Each row of a before or after table is a point. The points were changed in one or more steps. Then noise was added and the rows were shuffled. The steps act on how far a point lies along the listed directions, d1 being the first. Name the steps. A step turns or swaps two directions, mirrors them in a line or flattens them onto one, adds a multiple of one to another, or multiplies one. Angles are multiples of 10 degrees, from the lower direction toward the higher: turns from -170 to 170, lines from 10 to 170 but not 90. Use the fewest steps. Two steps may share a direction if one is a turn and the other turns, adds or multiplies; they go together, in the order done. Otherwise the lowest direction goes first.
(in the rows, 128 means zero)

Directions:
(1): [108 172 180]
(2): [137 184  85]
(3): [ 60 123 107]
Before, 13 rows:
[[127 134 129]
 [132 142 112]
 [136 129 129]
 [ 96 113 121]
 [117 146 107]
 [132 120 124]
 [116 142 168]
 [135 114 135]
 [130 115 128]
 [132 128 142]
 [117 135 115]
 [140 173 109]
 [111 113 125]]
After (13 x 3):
[[131 114 128]
 [ 93  95 135]
 [137 175  86]
 [137 131 127]
 [128 100 140]
 [130 116 150]
 [108  94 139]
 [132  91 153]
 [128 140 124]
 [120 154 100]
 [153 249  49]
 [113 118 187]
 [124 185  76]]
Steps: multiply d2 by 3

Directions:
(1): [175 130 187 109 156  47 126 128]
(2): [215  95  74 121 118 138  90 114]
(3): [155 202 116 191 108 116 148  82]
Before (14 x 8):
[[  7 130 141 131 145 158 126 167]
 [165  70 127 106 139 119  99 126]
 [ 86  86 206  66 185  58 150 169]
 [ 72 149 108 148 127 172 124  99]
 [120  94 170  83 146  98 135 157]
 [150  87  27 130 120 217 111 156]
 [ 22 114 206  87 170 143 143 174]
 [116 132 111 146 123 126 154 106]
 [105 117 136 102 119 170 115 138]
 [216 109 157 122 147 119 103  91]
 [145 120  63 121  99 203 134  81]
 [165 147 144 127 134 119 158 116]
 [ 87 224 159 194 117 127 185 107]
 [ 14 104 158  91 125 173 142 206]]
After, 14 rows:
[[103 132  85 146 124 183 109  90]
 [137 145 218 130 163 100 145 106]
 [157 139 142 128 133 113 154 115]
 [ 92 102 181 109 154 101 131 142]
 [202  29 109  61 163  97  96 149]
 [108 115 131 100 116 167 109 137]
 [206 180  64 186  87 165 129  90]
 [159  77 133  81 144 115 117 149]
 [134  54  61  87 107 209  92 186]
 [180  45  71  70 139 185  67 150]
 [126  72  39 126 124 198  70 151]
 [ 10 141 135 128 144 177 176 178]
 [ 55 167 138 124 116 173 177  86]
 [123 130 111 149 119 128 152 100]]
Steps: mirror d1 and d2 in the line at 10 degrees

Directions:
(1): [158  50 191 113 132  76  77 136 130  79 154 110]
(2): [ 94  63  61 107 109 104 149 212 140 127  95 141]
(3): [142 127  91  96 124 126 156 143  84 152 227  63]
Before:
[[107  93 116 126 132 104 111 167 138 107  94 141]
 [134 167  95 106 122 136 154 129  85 171 204  60]
 [117 131  85 119 135 137 161 146  96 147 175  94]
 [111 198 126 149 124 164 157  97 161 154  96 159]
 [128 145  99 112 122 106 157 137  99 129 196 100]
 [121 162 113 127 158 159 157 137 123 181 134 117]
 [150 141 120 106 126 134 119 105  87 142 188  57]
 [168  85 155  91 142  95  91 133 102 103 249  53]]
After, 8 rows:
[[116  15 116 103 124  72  85 210 162  74 107 134]
 [ 95 112 100 132 115  96 141 166 146 104  87 168]
 [ 96 109 100 145 136 137 141 155 144 118  69 164]
 [114 194  94 125 122 158 179 112 131 177 166 115]
 [113 146 100 129 156 157 158 157 134 177 102 132]
 [102  73  75 107 107 109 119 182 132 122  84 120]
 [ 85 103  68 121 107 115 146 199 153 141  55 147]
 [136 147 171 143 148 125  92  96 127 106 121 133]]
Steps: turn d2 and d3 by -120 degrees

Directions:
(1): [208 102 217 175 181 138 137 144 141 166 131 112  99 176 120 141 111 173
 132  97]
(2): [140 136 136 130  95  95  80 208  87 165  86  68 165 146  98 130 206 128
 140 149]
(3): [118 134 145 131  97 197 133 155  89 195 124 117  62  69 123  86 109 109
  55 135]
(4): [130 118 109 103 119  70 161 118   7 149 140 159 111 141 136 100 100 190
 156 111]
Before, 8 rows:
[[133 130 118 129 127 191 128  99 209 105 134 128 106 105 128 137 114  64
   92 126]
 [158 131 198 164 149 203 105 152 249 142 126 100 111 123 132 150 134  82
   95 124]
 [ 93 137  96 109  99 152 117 131 109 127 120 130 116  89 114 100 132 103
  105 152]
 [149 114 193 152 126 224 142 126 138 176 132 123  46 106 149  99  80 101
   67 123]
 [123 124 106 122 127 110 123 102 156  72 142 140 141 133 138 133 110  93
  127 129]
 [ 99 139 109 101 117 156 153 107 114 148 138 130  82  90 129 114  81 119
  107 128]
 [172 110 179 130 153 152 156 102 160 145 145 154  84 116 145 113  58 144
   94 108]
 [113 148  91 102 129  60 141  82 108  76 124 164 149 125 151 124 125 138
  153 134]]
After (8 x 20):
[[144 131 143 111  83  76 111 203   9 198 106 102 130 140 123  99 167 163
  148 127]
 [138 124 174 136  82 178 101 193  74 208  97  76  83 109 125  93 157 100
   81 144]
 [ 97 130 100 109 114 156 134 109 114 120 130 148 106  88 118  99 108 108
  103 144]
 [165 130 171 129 102 130  89 195 152 172  93  77 142 117 113 118 166 109
   97 143]
 [121 154 111 122 139 105 122  85 198  63 123 145 157 119 146 147 139  99
  132 141]
 [100 149 115 108 107 168 119 140 149 148 117  94 102  90 115 127 124  90
   99 146]
 [118 127  97 115 108  96 107 130 126  87 126 121 155 136 129 130 141  95
  134 141]
 [120 136  76  88  68 108 105 160  64 147 104 101 137 114 110 110 170  99
  128 139]]
Steps: turn d2 and d4 by 140 degrees; turn d1 and d2 by 30 degrees

Directions:
(1): [141  66  71  94 147  90 150 122 178 119 127  83 166 158 121 128 195 184
 106 116 144 171 123 234  90 154 131  98  75  68 142  75  69  99 131 151
 145 140 147  88  97 202  76 176 202 180 103 162]
(2): [195  87 125 146  92 157 112  98  52  84  68 174 143 187 172  74 153  58
 147 205  94 149 185 142 134 139 124 131  98  71 171 153 122 126  95 119
  80 139 107  95 110 126  57 163 146  52 150  46]
Before, 14 rows:
[[155 146 168 165  87 165 100 113  70 118  98 182 110 148 144 120  97  49
  136 187 117 124 148  88 153 111 123 150 151 134 139 168 156 159 106  99
   87 127 119 123 141  99 112 110  85  60 164  65]
 [ 47 228 187 126 122 129 117 156 164 167 194 122  67  61  76 160  48 153
  128  73 145  88  84  31 151  89 124 148 201 225  74 157 198 142 129 132
  187 102 116 185 154  68 243  58  54 152 150 170]
 [176 103 103 109  88 144 133 119 105  85  94 135 141 158 117 103 147 110
  143 165 104 137 146 131 119 141 118 114 110  84 163 120  97  99 106 149
   89 141 116  80 109 145  75 177 143 108 152  90]
 [ 74 154 112  97 159 108 151 151 229 163 163  63 122  74  78 168 141 202
  106  70 165 118  70 163 115 121 126 125 131 158 104  94 115 111 144 150
  174 140 130 152 116 160 181 117 151 197  90 196]
 [147 126 117 121 114 105 159 132 155 138 135 110 117 139 143 128 160 148
  116 111 133 143 110 150 121 133 126 104 109 102 109 124 111 109 126 131
  133 134 127 131 134 139 129 136 154 123 131 139]
 [129  75 117 107 150  90 168 138 155 128 153  87 139 135 129 130 144 181
  114  99 135 143 104 173 102 149 136  96 120  94 147 102 108 114 134 149
  164 118 141 117 105 156 109 130 154 176 127 171]
 [ 63 148 117 102 157  94 138 157 188 152 162  87 111  82  81 168 112 176
  117  78 139  99  93 101 148 102 131 128 138 169 118 107 141 127 156 113
  170 111 120 142 135 142 186  94 125 188  84 182]
 [ 71 191 190 130 140 148 124 163 152 166 185 127  81  73  97 165  71 155
  133  79 149  79  81  52 138 108 125 124 186 219  81 147 175 149 140 113
  171 107 140 186 163  84 243  55  69 166 113 177]
 [102 158 194 140 134 171  97 105  76 165 153 177  99 104 133 122  76  76
  154 143 122 103 111   7 170  94 117 161 175 204 123 187 180 140 109 109
   88 121 108 173 154  66 197  51  78  89 142 118]
 [ 60 178 152 120 165 120 117 134 178 161 160 127 120  96 103 199  87 157
  130  94 152 103 108 113 111 121 118 119 173 172  94 118 156 134 158 136
  160 142 118 164 169  96 167  92  96 179 117 173]
 [133 110  92 113 154 106 128 121 153 124 129  76 150 134 119 137 153 164
  113 115 126 112  94 181 117 137 116 114 110 103 133  97 110  88 128 133
  132 124 141 108 107 150 117 129 154 147 119 150]
 [105 183 161 152 117 157 103 137  95 131 156 144 103  74 131 148  48  81
  148 121 123  70 112  42 177  79 115 159 162 192  89 182 179 148 118 123
  117 119 124 189 177  43 197  89  41 100 143 131]
 [124 155 152 138 122 156 101 126  67 135 125 156 109 100 139 136  86  82
  135 139 121  89 141  62 148 131 133 155 144 180 129 133 162 139 125 119
  119 127 118 142 146  86 167  92  79  97 136  97]
 [144 123 128 124  93 147 104 108  75 123  87 163 126 151 156 108 128  86
  136 164 113 125 151  83 138 120 124 130 133 132 132 130 144 102 128 137
   96 135 116 127 155  99 106 146  96  80 142 107]]
After, 14 rows:
[[159  71  93 105 130 124 120 109 100 111 109 121 157 152 148 118 166 125
  119 149 126 144 154 181 111 161 134 124  78 100 158  84  97 109 116 144
  120 142 132  91 105 165  84 156 167 131 112 106]
 [137  84  99 111 132  97 138 125 182 130 128  98 158 157 109 150 178 160
   98 130 159 169 110 221  98 140 131 108  96  83 134  83  79 124 130 136
  135 137 153  90 110 199  78 156 178 171 119 152]
 [210  76 146 142  81 178 108 100  40  78  69 185 136 204 174  62 166  59
  156 218  92 147 186 142 126 143 118 113  94  71 171 162 127 127  81 110
   93 134 113  98 109 126  75 150 153  54 141  43]
 [143 121 142 141 103 151 108 117  64 100  81 165 113 143 143  99 114  57
  150 184  84 106 166  70 172 102 124 149 125 123 167 165 157 139 114  90
   99 119  86 117 123 103 118 117 117  63 124  58]
 [192  47  75 119 107 131 120  93  93  73  94 124 173 180 166  90 172  87
  136 185 111 156 165 214 128 130 115 117  55  47 154 128  86 103  89 144
   96 151 134  95 112 152  46 196 170  92 130  97]
 [116 164 138 138 144 136 109 126 115 136 135 109 114 105 125 142  95 127
  129 118 113  75  93  90 146 115 111 138 155 154 119 138 159 114 129 113
  122 116 126 143 134  88 166  89  90 110 140 123]
 [119 137 173 145 128 133 142 143  99 135 154 137  96 107 139 128  79 117
  141 114 113  97 110  65 141 124 133 127 171 157 136 156 171 144 127 124
  143 103 122 155 139  79 161  80  81 119 155 129]
 [174  28 102  98 139 128 120  75 102 121 107 134 171 195 152  82 207 115
  133 183 122 192 143 189 111 143 114 111  65  63 179 116  78  93  91 136
   79 148 124  82  91 186  61 155 209 114 120 114]
 [145 125 150 147 116 160  97  90  76 105  82 188 139 172 159 129 118  62
  157 194 111 128 186 128 120 135 114 122 132 100 152 152 146 131 114 122
   97 159  90 122 147  92  77 133 117  76 149  65]
 [140 173 171 161  97 188 106 119  82 119  91 169  99 112 143  99  96  54
  154 178 107  93 148  63 167 103 120 164 151 155 143 182 176 142 100 114
   96 138  83 157 128  73 154 103  89  45 146  55]
 [139 154 145 137 107 122 150 136 140 144 139 128  99 121 144 130 124 124
  123 111 128 123 108  98 139 117 126 120 138 134  96 142 139 122 127 118
  127 123 119 153 149 104 158 110 120 106 142 133]
 [203  84 133 137  65 156 103  85  48  64  64 182 134 212 161  42 158  52
  149 227  87 170 201 153 136 137 122 126  88  51 177 162 134 110  63 135
   99 137  84  81  91 130  44 177 157  32 177  25]
 [119 100  88  89 123 104 126 116 149 139 118 108 148 145 131 133 165 163
  107 119 142 145 119 154 112 136 124 104 113 119 121  82 104  81 143 160
  134 137 139 114 140 155 105 161 141 157 115 178]
 [102 150 105  93 124 116 148 153 184 131 156  87 120  93  72 164 116 183
  125  87 138 110  85 109 116 128 124 112 147 150 118  96 109 106 141 158
  137 130 137 114 127 143 156 136 121 183 129 175]]
Steps: turn d1 and d2 by -140 degrees

Directions:
(1): [126  73 133 193  51  90  92 149 178 105 162 118 186 110 114  96 189 121
  74  71 111 164 114 117  94  50 132  96 111  76 151 161 178 181 147 146
 140 118  25  92 143  44 166  91 123 129 178 138 107 118  88 110 146  84
 124 135 228  73 174 163 178 150 173 135]
(2): [207 160 155 183 205 150  72 162  96 126 132 157 169  61  35 150 175  78
 162  60 175 158 208 133 137 106 150 144  76 155 153 105 127  93  88 136
 125 131 113 183  61  99 181 191  54 203 128 121 177 102 114 144  90 150
 103 153 143 111  97  71 124 158 110 108]
Before:
[[169 183 129 111 217 161 128 130  87 148 106 142 117  96 110 151 130 111
  169 133 154  98 159 149 156 156 123 130 111 166 131 107  93  96  98 133
  126 135 168 156  99 144 124 174 113 143 101 113 168 128 154 125 116 157
  114 122  86 140  95  85  99 105  90  96]
 [105  88 122 144  72  94 112 134 165 119 154 109 142 127 138 102 132 138
  107 128 121 139  89 116 122  97 123 123 142  97 133 138 148 148 158 143
  135 134  84  85 164 105 128  96 157 129 143 117  92 118  92  97 153 102
  140 118 158 108 154 170 154 132 155 145]
 [137 131 127 109 144 119 122 117 122 129 135 120 109 106 121 120 123 125
  132 114 135 121 126 137 120 126 120 146 129 145 121 105 110 133 119 128
  116 135 135 144 109 120 118 126 119 128 119 117 137 132 127 142 123 134
  133 120 115 138 118 132 118 141 128 132]
 [200 122 158 216 126 103  59 165 133  93 156 162 206  63  19 138 224  89
  131  34 164 175 179 134 114  65 146 117  69 131 171 141 164 120  80 141
  137 141  50 155  80  47 211 158  67 181 165 133 166  94  75 152 104 126
  120 165 217  63 140 112 147 172 148 116]
 [181 149 134 129 181 146 103 125 109 116 124 158 123 113  98 142 129 106
  162 101 151 131 168 136 137 138 144 143 112 153  96 125 104  85 104 125
  129 144 144 150  97 133 145 155 104 167 128 133 144 106 152 129  98 156
  127 135 106 150 100 106 119 125 123 134]
 [ 93  92 127 150  54  99 111 131 168 119 157  98 165 146 135 110 142 135
   83 115 107 135 105 101 111  72 120 106 122  72 141 156 165 157 169 144
  138 107  79 101 150  64 127  74 152 104 183 137  90 138  98 119 148  86
  139 116 180 116 170 170 163 146 151 149]
 [109 132 113  84 147 139 132 109 121 139 112 137  93 154 143 136  97 138
  145 158 112 113 135 136 141 152 137 127 143 144 112 114 120 118 122  99
  132 139 162 122 127 170 116 129 139 121 111 103 135 136 159 128 130 141
  129 109  83 147 104 123 114 130 100 124]
 [109 125 109 113 125 115 135 120 136 131 132 114 118 117 138 126 121 144
  108 137 119 120 108 123 132 125 135 136 146 118 114 133 135 138 130 133
  132 143 123 134 134 125 121 132 144 109 104 119 145 131 140 126 127 118
  114 115 126 134 117 144 136 117 120 139]
 [ 83  81 121 104  59 107 138 113 155 120 142 102 118 166 167 100 113 143
   88 138  99 127  86 135 122 101 121 116 160  96 131 149 131 179 162 123
  156 116 106  89 160 126 100  87 171  94 138 130 101 137 118 123 134 107
  140 110 157 110 163 161 139 123 131 116]]
After:
[[ 89 133 103  80 115 124 169 105 139 141 114 109  97 156 199 117 107 158
  114 177  98  79  75 142 132 148 101 103 158 120 115 142 111 150 144 133
  131 129 145  87 167 143  84  98 184  71 117 124 110 150 155 106 161 119
  138 101 106 138 142 156 123  81 122 119]
 [112 102 112 102  87 113 142 102 156 109 133 130 105 167 176 113 109 147
  116 143 107 115  96 128 120 133 126 118 152 114  77 154 120 130 147 126
  135 138 124  91 157 131 111  86 167 103 141 144  94 126 150 110 137 119
  147 114 126 147 141 168 137 106 153 153]
 [166 129 143 171 153 119  81 152 124 124 148 135 155  81  69 128 150 103
  149  91 164 155 154 123 136 102 139 144 105 130 148 112 135 107 121 142
  130 142 103 136 106 107 158 157 100 188 127 108 136 102  93 113 117 133
  123 137 141 112 115 113 138 149 129 129]
 [122 124 120 106 124 112 127 113 133 128 135 111 104 119 136 113 118 134
  123 121 128 119 111 137 115 125 117 142 136 139 118 112 113 141 127 127
  119 134 134 131 123 118 111 112 132 115 124 122 124 133 128 138 131 129
  138 118 118 135 126 141 122 139 135 137]
 [108  63 131 182   7  62 105 135 190  86 168 124 185 133 117 100 194 142
   71  86 105 155  85 125  90  57 120  88 121  80 150 183 183 183 133 139
  143 131  24  79 162  44 166  71 150  95 187 147 100 121  74 125 156  84
  145 139 239  60 196 191 172 150 185 142]
 [173 140 149 140 175 147  93 141 100 125 134 138 141 100  67 138 140  91
  147  86 156 144 181 147 144 107 144 147 112 146 149 113 108 116 113 125
  147 124 132 164  81 128 143 172  92 175 118 121 165 111 120 148  85 149
  114 136 131 110 113  84 112 147  92  89]
 [168 142 153 177 154 132  72 156 120 123 149 130 184  90  55 141 166  90
  134  70 157 149 185 112 130  78 139 132  79 116 157 122 145 106 124 146
  128 111 102 164  82  65 164 148  84 176 163 128 145 115  99 141 103 121
  118 138 161 116 126 101 143 168 119 126]
 [127 139 116 122 152 122 127 127 122 127 130 122 123 105 118 137 127 133
  120 125 130 127 129 126 139 131 141 146 137 131 117 124 131 126 120 136
  127 144 129 149 118 126 131 151 122 127 102 118 157 129 138 131 116 131
  109 121 120 134 103 126 130 121 110 135]
 [106 132 112  86 148 142 130 108 122 141 111 141  94 156 142 137  96 137
  146 157 112 113 135 137 140 151 138 127 144 143 112 115 118 117 122  98
  135 139 163 123 125 171 114 130 135 121 110 100 135 134 157 131 131 143
  130 112  85 148 103 122 113 130  98 123]]
Steps: mirror d1 and d2 in the line at 20 degrees
